Each row is a point. Each copy is the shape, with its points in the same order, turned, moved and blurred by noise. Some copies are also mirrored. Which?

Shape (5 x 2):
[[ -9.8 -12.2]
 [ -0.4  -8.6]
 [ 27.1   2.4]
 [-37.2  29.8]
 [ 11.4  -2.5]]
Copy 1 (5 x 2):
[[-18.2 -10.8]
 [-10.1  -1.2]
 [  2.0  22.0]
 [ 26.1 -43.2]
 [ -9.2  10.9]]
Copy 1 is: mirrored
Copy 2 (5 x 2):
[[ -9.1   6.7]
 [ -3.6  -0.6]
 [ 11.8 -22.4]
 [ 24.5  45.7]
 [  4.4 -10.0]]
Copy 2 is: only turned

Shape (7 x 4):
[[-23.2   4.0  -8.3 -16.9]
 [ -0.5 -19.3   2.7 -65.5]
 [-12.6   1.9  17.2  -0.7]
 [  2.4   3.1   4.2  25.6]
 [-12.7 -19.9  -0.2  24.9]
 [ -1.9 -10.4  29.5  16.1]
 [ 10.9 -13.5  -5.6  18.8]]
Copy 1 (7 x 4):
[[ 12.9  24.1   6.9  10.3]
 [-30.5  46.1  31.9 -14.9]
 [ -5.6   6.0 -10.0  18.7]
 [  8.6 -21.9 -17.9   7.1]
 [ 11.5  -1.9 -32.6  -5.7]
 [-16.9  -8.1 -28.8  11.5]
 [  5.6 -18.0 -15.3 -13.7]]
Copy 1 is: only turned
Copy 2 (7 x 4):
[[ -3.0 -12.7 -12.8   2.0]
 [-37.1  23.0 -28.4 -23.2]
 [ 13.2  -0.8   8.6  -9.7]
 [ 18.7   3.4  26.4  21.4]
 [ -2.8 -15.1  37.6  14.7]
 [ 13.7   6.7  39.6  -4.1]
 [ -4.0   7.3  26.1  26.8]]
Copy 2 is: mirrored

Shape (12 x 6):
[[ 15.9  34.5  12.6  20.2  25.3  -6.7]
 [ 10.0   7.0   5.2  -1.3 -17.4  11.0]
 [-29.3  27.1 -10.2 -13.7  15.3  -1.1]
 [-11.0  -8.9 -18.6  19.8   0.3  26.5]
 [  7.8 -17.4  -0.3 -26.1  25.7  -0.3]
 [ 12.3 -19.3 -15.1  17.0  14.6  25.5]
 [-12.5   1.6   5.9   3.7  -8.2  14.5]
 [  0.4  -4.9 -14.5  25.0   1.6 -10.9]
 [  8.6  41.1 -27.1 -22.7 -64.6  10.4]
 [ -2.7  -6.4  -6.0  45.5  -0.2  15.0]
 [ 21.6   3.7  18.7  43.2   2.5  13.7]
 [ -4.0   2.8  -9.2  -3.9  15.1 -12.6]]
Copy 1 (12 x 6):
[[ -0.7  -5.0  51.4  -9.4  -7.4  19.7]
 [-23.7   3.4   5.0   8.5  12.8  18.5]
 [-13.5   4.9   1.8 -21.4 -37.4   5.4]
 [ 13.1  12.9  -9.9  -6.6   3.6  31.4]
 [  4.6 -24.2  -7.1  14.6  -5.0 -11.6]
 [ 25.4  -1.6  -3.6  14.1  13.8  27.1]
 [-11.1   3.0  -6.6 -13.3   4.6  21.6]
 [ 16.2  19.3  14.2 -13.3  12.5   3.2]
 [-67.5  56.8  -5.5  21.3  -5.1  23.1]
 [ 20.6  13.6  10.3 -17.3  21.4  34.3]
 [  5.3  -2.1  32.0  -7.4  32.1  38.5]
 [  1.6   2.5   8.2  -4.9 -12.8  -7.7]]
Copy 1 is: only turned
Copy 2 (12 x 6):
[[ 12.9  41.1  -9.3 -25.6  -3.5 -26.8]
 [  6.7  -9.5  -6.4 -15.7 -11.8  -2.5]
 [-21.6  32.0 -10.9 -19.9  -1.5  24.7]
 [  6.0  -0.5  -7.5  19.9  20.8   8.5]
 [  3.5  23.8  29.3   4.3 -29.7  14.5]
 [ 26.1   6.1  12.9  19.5  10.3  -1.9]
 [ -6.2   1.3 -13.7  -1.9  -7.3   1.0]
 [ -8.9   6.8  11.5  -5.0  10.4 -20.9]
 [ -3.4 -45.1 -14.1 -63.8   2.4  22.2]
 [  5.9   5.3 -16.7  17.6  22.1 -23.1]
 [ 25.8  10.8 -15.7   6.3  -1.1 -40.0]
 [-12.0  23.0  14.6 -10.2  -6.7  -1.3]]
Copy 2 is: only turned
